Each row is a point. The window is the flat piece filled in between its corners: a triangle in 3 columns, a solid with four corners in 4, and so on. A path goes straight from each point to the next, and from the last back to the first. List the points from which the path goes on through the window.
In the rows, zero is written as 128.

Window (4 x 4):
[[157 119 164 148]
 [ 82 125 156  62]
 [181 159 141 163]
 [126 130 122 135]]
Path:
(1): [118 151 147 156]
(2): [161 149 122 133]
(3): [143 115 151  59]
(4): [ 59 139 142 117]
(5): [163 170 156 204]
(6): [171 136 141 128]
(7): [186 113 134 113]
(8): [120 129 190 178]
(9): [124 158 147 161]
(10): [151 113 146  71]
(11): [188 118 122 159]
(12): [110 150 176 155]
Through the window after points: 3, 5, 7, 9

Window:
[[153  85 104 122]
 [146 194 125  68]
 [118  60 129 132]
 [159 151 142 113]]
Path:
(1): [110 161 128 145]
(2): [153  89 139  71]
(3): [144 106 135 102]
(4): [111 150 110 118]
(5): [ 79  94 133 167]
(6): [168  42 122  87]
(7): [155 154 146  82]
(8): [149 165 112 144]
(9): [150 108 113 146]
(10): [132  55 145  73]
(11): [176  86 143  89]
(12): [117 120 108 114]
Through the window after points: 3, 5, 7

Window, 6 rows:
[[105 131 154 102 158 157]
 [ 86 125 150 127 154 119]
 [111  82 129 105 132 142]
 [193 187  98 114 107 113]
 [171 146 149 161 115 153]
 [135 108  93 140  36 193]]
Path:
(1): [138 110 147  81  63 133]
(2): [105  97 119 139 126 175]
(3): [154 152 104 139 143 194]
(4): [142  86 130 117  44 126]
(5): [128 111 166 114  18 205]
(6): [145 125  72 143  80 161]
(7): [120  76 102 128 144 161]
(8): [127 128 160  99 109 124]
(9): [137  46 206 105 119 123]
(10): [101 130  71 115 130 163]
(11): [165 154 114 134 128 146]
(12): [125 158 150 125 104 126]
(13): [124 119 173 103  83 114]
(14): [113  87  97 119 146 174]
(15): [152 142 112 121 164 126]
(16): [147 150 136 106 111 124]
Through the window after points: 5, 7, 9, 13

Window, 8 rows:
[[151 105 134 108  78 111  60 114]
 [148  97 101 139 149 141 139  92]
 [ 78  83 174 131 134 129 208  91]
 [ 97 145  81 152 118 104 145 106]
 [165 192 134 129 193  77 118 151]
 [170 117 108 179 178  85  93 144]
 [158  82 166 139  82 129 163 125]
 [ 95 171 108 184 138 144 125 136]]
Path:
(1): [126 104 114 128 148 117 103 171]
(2): [159 125 118 163 132  94 104 105]
(3): [143 165 119 184 132 106 138  68]
(4): [122  84 124 137 106 139 121 128]
(5): [117 139 128 131 118 117 120 159]
(6): [170 148  94 167 193  78 175  35]
(7): [153 147 159 124  55  81 114  52]
(8): [103 112 126 136 146 139 157 136]
(9): [124 147  94  84 193 138  95 168]
(10): [168 140 158 177 124  66 130 105]
(11): [170 153 125 171 120 117 110 109]
(12): [124 108  76 117 165  92  97 161]
Through the window after points: 1, 5, 9

Window, 9 rows:
[[108 154 114  90 130  89  65 173 174]
 [ 93 206 100  92 135 111 137 106 153]
 [129 121 110 157 171 124 124  79  96]
 [ 95 139 124  49 124 115 135 146 106]
 [119 169  75  92 115 165 160 141 116]
 [127  82 118  79 110 108  76 103 203]
 [196 110 167 147 152  93 142 152  66]
 [117  64 111  91 148 130 132 123 197]
 [144 103 169 150 125 188 101 157 187]]
Path:
(1): [ 69 109 144  82  41 111 116 142 116]
(2): [122 146 116  68 164 126 134 141 129]
(3): [146 120 141  51 153 164 109 139 144]
(4): [116 100 109 168 114  65 108 124 143]
(5): [116 101 121 113 112  92 158 154 124]
(6): [121 181 108  54 150 188  98 116 140]
(7): [153 144 129  99 166 127 136 119 116]
(8): [ 84  86 115 113  84 129 139 136 126]
(9): [ 91 174 127 144  83 100 185 132 141]
(10): [167 101 135 112 156 132 123 126 100]
(11): [170 132 141  75 150 111 109  89 137]
(12): [ 81  88 116 141 100 108 130 212 118]
(13): [ 99 105 128 131 106 115 123 134 174]
(14): [158 123 108  57 161 132  89 138 123]
(15): [120 108 151  67 195 152  79  57 153]
(16): [128 100 107 107 103 104 102 125 176]
Through the window after points: 1, 5, 11, 15

Window, 9 rows:
[[125 159 200 130 127  49  56 125 101]
 [133 181 133 104 140 104  98 175 110]
 [182  41  80  84 181 128  99 117  89]
 [183 145 129 100 165 171 123 150 159]
 [135 180 122 114 129  77 139 110 125]
 [134 138 140 104 111 108 153 156 130]
 [134  88 106 142 105 211 103  91  65]
 [ 56 124 138 155 153 122 111  86 127]
 [109 128 107 174 149  84 114 123 164]]
Path:
(1): [134 162 183 146 170 105 104 145  64]
(2): [126 151 139 105 113  83  75 134 138]
(3): [105 112 126 115  60  94  33  89  89]
(4): [139 124 144 138 139 149 108 118  92]
(5): [160 132 135 125 158 138 117 118  80]
(6): [123  97  80 104  69 145 114 144 182]
(7): [128 149 144  74 108 111 108  97 138]
(8): [147 145 125 127 150 140 115 157 101]
Through the window after points: 1, 3

Window:
[[120 189 150 105 144 149 178 191 105 142 133]
 [138  49 177 132 155 164  98 131 140 146 176]
 [168 138 144 113 130 132 133 104 122  59 185]
 [171 139 143 111 140 131 165 161 115 154  94]
 [105  71 150 150 154 108  52 144 172 133 149]
 [141 163 153 166 150 118 195 148 113  81 129]
 [152 167 159 142 121 147 165 106 154 118 146]
 [ 55 130  67 154 196 162 113 164 129 127  96]
 [110  92 126 157 230 127  61 139 160 159 148]
 [148 126 185 135 127 144 104 120  86 146 146]
 [153 140 128 135 112 133 163 156  92 169 166]]
Path:
(1): [158 135 120 170 158 159 106 164 161 100 171]
(2): [ 93 115 148 105 156 116 160 126 107 150 108]
(3): [143  77 189 123 154  82 152  91  88 141 181]
(4): [139 101 151 137 150 170 114 153 145 136 143]
(5): [156 155 151 180 157 135 119 165 145 100 176]
(6): [101  95 136  71 138 146 136  78 116 124 134]
(7): [126  99 207 108 122 100 215 126 139 176 202]
(8): [144 163 110 147 133 156 110 159 109 108 116]
(9): [184 112  96 150 170 149  55 159 150 105 145]
(10): [ 75 151 174 123 147 110 182 130 117 138 138]
(11): [ 93 108 161 111 127 137 204 107 110 106 120]
(12): [191 179 133 149 141 141  92 194 120 156 154]
Through the window after points: 3

Window (12 x 12):
[[108 101 170  64 107 112  85 123  56  91 158 124]
 [136 158 139 175  92 189 207 140 191 123 135 158]
 [118  68 174 119 113 121  79  54 119 105 139 114]
 [170 173 109 134 147 126 156 145 143 108 158  42]
 [ 94  83 120  73  99  75  97 110 128  86 143 146]
 [113 154 100 116 161 151 130 137 134 134 109  69]
 [165 100 120 158 179 103 163 156 113 173 172 140]
 [194  59 119 102 131 136 147 135 124 140 140 173]
 [101 143 148 117 102 166  56 115 171  86 160 118]
 [102 110 157  84  58 106  71 131 151 132 120 102]
 [187  31  91 174 131 106 146 155  67 136 138 168]
 [191  98 136 166 166 104 155 163 130 124 101 160]]
Path:
(1): [ 88  79 127 127 122 123 131 131 132  84 148  92]
(2): [ 93  81 172 128 154 138 111 142 124 106 154  99]
(3): [195 132  85 104 112  96 110 108 112 127 129 125]
(4): [137 166 128 125  77  97  59 108 151 146 118 190]
(5): [136  87 129 128 150 134 154 128 135 105 150  78]
(6): [124  98 145 132 150 141 132 141 161 123 140  98]
(7): [164 139 109 125 101 124 111  92  69 134 118 125]
(8): [195 172 139  99 104 147  88 112 121 170 150 176]
Through the window after points: none

Window, 12 rows:
[[146 118 115 164 112 161 174  80 137 109 162 119]
 [ 44 168 131 141 129 129 123 176 113 116 130  92]
 [172 130 115 128 104 156  42  88 153 172 104 100]
 [127 163  84  97 124 194 130 152 129 114 167 100]
 [ 86  79 140 134 178 132 100 120 118 131 143 112]
 [128 129  82 134 119 168  42 112 158 128  55 180]
 [ 68 140 125 165 120 106  61 164 130 120 159 164]
 [142 161 139 174 162 133  84  50 173 131 148 111]
 [166 116 106 117 137 101 114 131 143 102  75 177]
 [138 168 145 122 124 168 100 158 125 188  52 187]
 [198 118 125 174 160 146 119 134  89 144 103 110]
 [ 91 185 100 174 120  90 118  86  87 128 178 150]]
Path:
(1): [128 170 117 112 124 166 109 139 119 103 133 114]
(2): [120 137  87 128 129 169 118 143 138 141 159 124]
(3): [123 124  97 161 140  96 106 148 148 163 106 136]
(4): [133 163 155 143 124 191  92  80  94  93 122 135]
(5): [151 182 155 138 113 171  97  89 119  88 153 107]
(6): [119 111  91 150 147 128 104 117 142 146 129 122]
(7): [ 86 131  50 134 113 118 123  96 135 189 156 111]
(8): [190 152 210 165 145 188 115 125 136  78  86 168]
(9): [154 186 138 130  98 176  66 124 111  94 119 163]
(10): [111  94  86 155 157 112 116  98 150 146 129 109]
(11): [ 56 179  33 143 127 153  84 165 152 179 115 123]
(12): [129 124 145 131 130 130  98 109 129 104 108 156]
(13): [141 170 125  98 113 195 116 142 114  91 151 114]
(14): [102 126  52 144 150 137 117 134 157 176 147 107]
(15): [109 136  87 205 140 128 103 136 125 223 152 131]
(16): [146 172 142  92 113 153  84 101 151  39 100 147]
Through the window after points: 1, 7, 13

Window (14 x 14):
[[ 91 115 125 128 123 165 100 109 127  84 202 155 133 168]
 [101 137 176 108 105 149  98  70 120 147 159 138 157 181]
 [117 138 124 127 135 101  39  42 134  93 175 115 116 136]
 [106 232 118 107 113 188  86 145 140 120  92 110  93  94]
 [ 89 117 135 128 124  70  86 102 116 100 189  52 133 153]
 [ 86  85 125 103 123 139  39 115 110 120 139 144 165 181]
 [187 195 136 134 147 167 122 148 135 107  73 121 118  72]
 [148 175  88 110 151 184 108 116 127 168 124  83  89  55]
 [105 101 161 159 114 135  56 117 165 138 167 129 108 185]
 [ 99 164 142 130 123 197 108 113 148 118  84 103 113  23]
 [132 186  81 138  92 138 137 120 143 139  77 134  95  61]
 [116 102 156  72 114  95  80 100 124 101 171 116  75 138]
 [ 54 127 155 130 180 130  87 101 118 133 146 163 120 172]
 [116 108 118 125 124 131  96  62 114  85 128  64  77 168]]
Path:
(1): [104 138 155 136 115 145  68  98  89 120 131 126  97 111]
(2): [132  88 185 187  82 160  46 122  95 147 150 150  91 114]
(3): [ 86 159 112  93 158 128 102  83 151  98 136  99 124 132]
(4): [109 138 126 120 140 144  93 104 155 113 138 108 123 141]
(5): [108 135 159 114 121 130  58  83  91 111 172 125 100 134]
(6): [115 123 151 127 138 138  39 135  80 160 137 118 100 114]
(7): [118 145 117 114 129 140 113  87 150 104 143 116 122 153]
(8): [ 90 155 147 102 130 158 107  77 153 143 143 115 141 136]
(9): [166 102 118 156 108 124  56 150  55  98 149 126  86 144]
(10): [147 144 130 142  89 155  83 108 103 127 135 129 108 100]
(11): [ 87 152 118  87 175 137 106 113 185  93 119  92 143 146]
(12): [ 62 160 121  88 149 143 167  89 187 138 164 136 134 155]
(13): [144 137 139 147 115 153  32 115  72  93 117 108 107  98]
(14): [138 155 172 153  81 176  42  94  79 140 142 166  76 139]
(15): [104 134 118 105 134 118 109 112 157 108 135  92 115 129]
(16): [101 152 108  98 168 147 117 101 170 141 153 118 134 159]
Through the window after points: 2, 8, 14, 16

Window, 14 rows:
[[144 166 207 119 118  84 172 138 108 207 124 117 146 149]
 [181 128  91 149 103 200  99  96  46 134 106 166 140 169]
 [178 120 142  57 127  97  69 114 138 153 136  61 134  92]
 [ 71  67 115  98  75 127 106 115 139 165 123 148 124 184]
 [103 100  20 166 102 165 155 129  77 137  92 125  72 106]
 [ 73 101 186  94 130 160 126 168 159 141 141 139 157  67]
 [179 109 143 156 151 179 181 161 143 143 194 105 141 157]
 [182 108 140 141 131 142 116 114 146 166 187 161 177  87]
 [ 93 172 126 193 139 106 132  99 147 104 125 142 134  72]
 [133 131 110 101  78 151 126 160  68 151 160  86  61 106]
 [ 86 137 102  50 102 206  86 169 155 161 110 181 125 172]
 [ 97 129  89 140 138  34 140 107 125  86  97 167 120 123]
 [128 142 165 146  99 107 105 149 133 156  69 183 120 163]
 [185 172 128  94 154 131 145  90 117 111 117 110  40  92]]
Path:
(1): [106 108  77 159 193  89 120 114  85 207 133 152  91 108]
(2): [121 111 115 111 125 132 114 118 111 176 134 147 115 173]
(3): [114  93 138 116  24 158  97 127 148  71  80 123 162  77]
(4): [158 116 122  99  96 126 143 124 159 151 127 133 129 110]
(5): [121 117 135 122 139 133  88 126 113 146 149 134 143 116]
(6): [ 97 140 127 109 176 138  86 102  99 134 127 131  87 151]
(7): [170 128 114 144  33 122 170 138 126 143  99 154 155  83]
(8): [128 166 135 122  36 157 143 119 117 133 141 157 108 108]
(9): [161  85 119 129 200 132  97 135 103 159 120 123 140 136]
(10): [138 138 152 140 160 137  73 123  81 148 131 135  90  95]
(11): [170 133 102 102  94 141 169 105 150 131 131 131 135 134]
(12): [156 131 133 112  79 153 141 104 133 110  55 121 140 133]
(13): [109 124 115 127 141 142 101 160 100 173 180 147  99 144]
(14): [118 103 105 186 186 137  68 127 139 145 153 121 106 137]
(15): [143 141 138  96  88 145 151 135 131 146 127 152 144 115]
(16): [168 163 162  97  64 157 137 135 140  72 113 123 143 124]
Through the window after points: 2, 4, 8, 10, 14
